Each row of a before or after table is a point. One or more steps were done to the points. Then noise was added and the rows were shuffled. The steps act on how far a point lies along the listed directions, d1 being the first. Write out the steps. A step turns or swaps two directions, mirrors them in a line or flattens them onto one, adds a multiple of one to another, or multiplies one. Angles are multiples of 10 degrees, from the lower direction toward the higher: turns from -170 to 170, lines from 10 to 170 but not 90. Use the fewest steps. Two steps may share a direction if one is a turn and the other turns, adds or multiplies; they go together, in the order done. Otherwise the lowest direction goes first.
In the rows, zero is written as 128.

Directions:
(1): [112  82]
(2): [ 82 144]
Before, 8 rows:
[[184 156]
 [ 89  98]
 [115 147]
 [118  91]
 [127 169]
 [ 75 106]
 [106  75]
 [177 123]]
After (8 x 2):
[[188 153]
 [ 76 116]
 [132 102]
 [159 101]
 [ 72 144]
 [ 77  95]
 [ 94 140]
 [156 173]]
Steps: swap d1 and d2

Directions:
(1): [120 150  65 149  86 147]
(2): [148  96 132 202 132 113]
(3): [ 53 141 143 154 145 138]
Before (14 x 6):
[[159 107 151  78 166 113]
 [108 113  94 246 105 112]
 [109 122 110 180 111 133]
 [ 86 126 138 147 143 137]
 [158 114 161 104 160 120]
 [116 122 106 118 118 133]
 [121 128 159 112 158  97]
 [137 100 165 116 158 123]
 [159 105 186  81 180  97]
 [169 112 172  67 135 129]
 [102 135 121 201 146 130]
 [ 82 156 120 149 129 138]
 [156 115 173  85 152  87]
 [138 112 151 116 140 118]]
After, 14 rows:
[[109 116  84 249  99 115]
 [137 114 154 116 140 120]
 [158 111 179  79 160  84]
 [172 107 182  62 143 125]
 [107 122 104 183 106 134]
 [ 86 128 126 154 135 143]
 [163 105 192  75 185  93]
 [160 111 168 106 163 119]
 [114 121 109 118 117 136]
 [160 107 161  78 177 113]
 [135 100 163 115 160 120]
 [122 129 156 112 156 100]
 [ 83 159 111 154 119 141]
 [ 99 141 110 202 140 131]]
Steps: add 0.3 times d3 to d1

Directions:
(1): [173 148 101  96 152 138 100 182  86 167  93]
(2): [ 92 151  70 179 114 162 165 121  89 124  97]
(3): [126 183 167  96 123 159 146 129 162  91  67]
(4): [117 171 137  99  90  90  96  70  74 133 127]
(5): [147  99  98 146 170 123  74  84 138  85  82]
(6): [ 98 137  64  94  90 123  99 134 192 150 127]
Before, 13 rows:
[[133  78 159 145 163 132 149 147 166 103 119]
 [115  80  98 161 146 171 169 145 233  96 155]
 [131 106 161 138 170 129 173 120 179 113 142]
 [128 197 121  90  87 158 144 172  89 180 124]
 [ 96 184 160  74  89 124 145 159 118 158 135]
 [105 136 177  89  96 124 173 149 180 123 160]
 [104 197 144  64  68 115 107 111 126 159 100]
 [ 93 137 138 132 113 131 176  79 113 110 148]
 [ 99 159 179  27  24 104 125 177 146 223 217]
 [123 143 126  86 108 146 125 130 161 122 123]
 [148 150  90  92 125 143 104 125  82 153 134]
 [161 143 132  94 128 104 123 182  75 168 132]
 [123 112 136 128 139 183 163 134 207  89  95]]
After:
[[109 126 111 130 137 130 133  60 123  89 113]
 [117 150 101 118 104 158 157 137  93 155 164]
 [ 63 142 155 153 106 144 186 122 141 104 142]
 [129 125 138 120 128 152 142 128 137 112 128]
 [ 37  64 136 213  78 171 217 123 193 114 200]
 [153  94 162  98 159 109 105 142 161 115 109]
 [ 80 153 126 171 103 168 187 124 116 126  99]
 [184  88 161  83 164  93  62  93 176 102 156]
 [170 118 183  77 153 133 101 107 157 100 101]
 [153 110 150 110 182 114 124 107 178 112 119]
 [102 137 134 133  94 124 189 175 124 153 164]
 [ 84 171 161 135  67 147 184 116 117 138 170]
 [107  95 160 143 138 131 160 106 187  73 134]]
Steps: turn d1 and d5 by -70 degrees; swap d2 and d4; flatten d3 and d6 onto the line at 160 degrees
